Each point is reached from the start by the listed moves, each made 0, 1 or 2 times, or once backwards (-1), plus a little noise. Is the number of moves made odd or even? Then give how often each move was made.

Moves:
(1): [+0.25,+0.15,-0.25,-0.03]
(2): [-0.32,+0.19,-0.21,-0.12]
(3): [-0.10,-0.09,+0.04,-0.33]
Start: [+0.08,+0.03,-0.04,-0.19]
Points:
[-0.15,+0.63,-0.93,-0.83] -> odd (2, 2, 1)
[-0.66,+0.33,-0.42,-0.77] -> odd (0, 2, 1)
[+0.16,+0.42,-0.72,-0.71] -> even (2, 1, 1)

Moves:
(1): [+0.13,-0.12,+0.00,+0.17,+0.49,+0.37,-0.03,-0.24,-0.09]
(2): [+0.17,-0.01,+0.15,+0.09,+0.14,+0.20,+0.01,-0.07,-0.11]
(3): [+0.14,-0.04,+0.01,+0.03,+0.06,-0.03,-0.05,-0.13,+0.25]
(4): [+0.07,-0.15,+0.00,-0.10,-0.08,-0.10,-0.20,-0.18,-0.01]
(5): [+0.10,-0.10,-0.13,-0.07,-0.09,-0.28,+0.00,+0.00,+0.28]
(6): [-0.08,-0.18,+0.03,-0.01,-0.35,+0.27,-0.48,+0.23,-0.55]
Start: [-0.10,+0.09,+0.02,-0.08,-0.02,-0.03,+0.16,+0.09,-0.09]
Points:
[+0.79,-0.82,+0.09,+0.15,+0.63,+0.66,-0.85,-0.82,-0.17] -> odd (2, 1, 2, 2, 1, 1)
[+0.68,-0.74,+0.41,+0.42,+0.58,+1.48,-1.13,-0.49,-1.11] -> odd (2, 2, 2, 1, 0, 2)
[-0.06,-0.43,-0.34,-0.42,-1.37,-0.69,-0.88,+0.61,+0.06] -> even (-1, -1, 2, 0, 2, 2)

Moves:
(1): [+0.20,-0.02,-0.24,-0.27,-0.06,+0.17,+0.15,-0.08,+0.00,-0.38,+0.05,+0.12,-0.21]
(2): [-0.17,+0.04,-0.24,-0.12,+0.12,+0.20,-0.14,+0.12,+0.07,-0.03,-0.01,+0.06,-0.14]
(3): [-0.13,+0.00,+0.31,+0.09,-0.42,-0.03,+0.06,+0.05,-0.41,+0.02,+0.19,-0.26,+0.12]
(4): [-0.06,-0.03,-0.06,-0.12,-0.10,+0.00,+0.18,+0.09,-0.04,+0.09,+0.00,-0.25,+0.08]
(5): [+0.02,-0.01,-0.18,-0.09,-0.16,-0.04,-0.12,+0.16,-0.10,-0.28,+0.37,-0.02,-0.28]
(6): [-0.27,-0.01,+0.04,-0.13,-0.26,-0.22,-0.07,+0.13,+0.16,-0.03,-0.18,+0.05,-0.13]
(7): [+0.12,+0.02,+0.00,+0.02,-0.06,-0.14,-0.08,+0.14,-0.32,-0.13,+0.12,+0.09,+0.18]
(8): [+0.02,+0.27,+0.19,+0.02,-0.10,-0.28,-0.03,+0.04,-0.10,-0.13,+0.09,+0.15,-0.04]
(9): [-0.11,+0.04,-0.21,+0.09,+0.27,-0.20,+0.03,+0.15,+0.09,-0.09,-0.18,+0.31,+0.16]
(10): [-0.12,-0.08,-0.10,+0.24,-0.05,-0.34,-0.26,-0.30,+0.05,-0.09,-0.06,-0.28,-0.10]
(11): [+0.01,-0.05,-0.21,+0.32,-0.06,+0.03,-0.28,+0.42,-0.08,+0.23,-0.05,-0.07,+0.07]
Start: [-0.14,+0.11,+0.02,-0.06,+0.01,+0.05,+0.12,+0.06,+0.04,-0.19,-0.09,-0.20,+0.12]
Points:
[-0.27,+0.02,-0.09,-0.66,+0.33,+0.40,+1.26,+0.10,-0.01,-0.37,-0.57,+0.26,+0.77] -> odd (1, 0, 1, 1, -1, 0, 0, -1, 2, -1, -1)
[+0.19,+0.30,+0.48,-0.22,-0.84,-0.44,+0.54,+0.16,-0.90,-0.69,+0.38,-0.40,+0.38] -> even (1, -1, 1, 1, 0, 0, 1, 1, 0, 0, 0)
[-0.83,-0.17,-0.78,-0.21,-0.23,-0.96,+0.00,-0.11,-0.40,-1.24,-0.32,-0.31,+0.30] -> odd (1, 1, 1, 1, 0, 1, 2, -1, 2, 2, -1)
[-0.87,+0.35,-0.73,+0.54,-0.04,-2.25,-1.32,+0.59,+0.13,-1.29,-0.09,+0.63,-0.24] -> even (-1, 0, -1, -1, 2, 2, 2, 1, 2, 2, 0)
[-0.31,-0.02,-0.43,+0.66,-0.13,+0.26,+0.16,+0.98,-0.35,+0.53,-0.12,-0.94,+0.66] -> even (0, 0, 1, 2, 0, -1, -1, 0, 1, 0, 2)
[-0.49,-0.14,-1.03,-0.75,-0.81,-0.44,+0.11,+0.92,-0.30,-1.73,+0.25,+0.43,-0.44] -> odd (2, 0, 1, 0, 2, 2, 1, -1, 2, 0, 0)
[-0.20,-0.15,-0.89,-1.58,-0.58,+0.81,+0.31,+0.07,-0.02,-1.35,+0.44,-0.35,-0.91] -> odd (2, 2, 0, 1, 1, 1, 1, -1, -1, 0, -1)
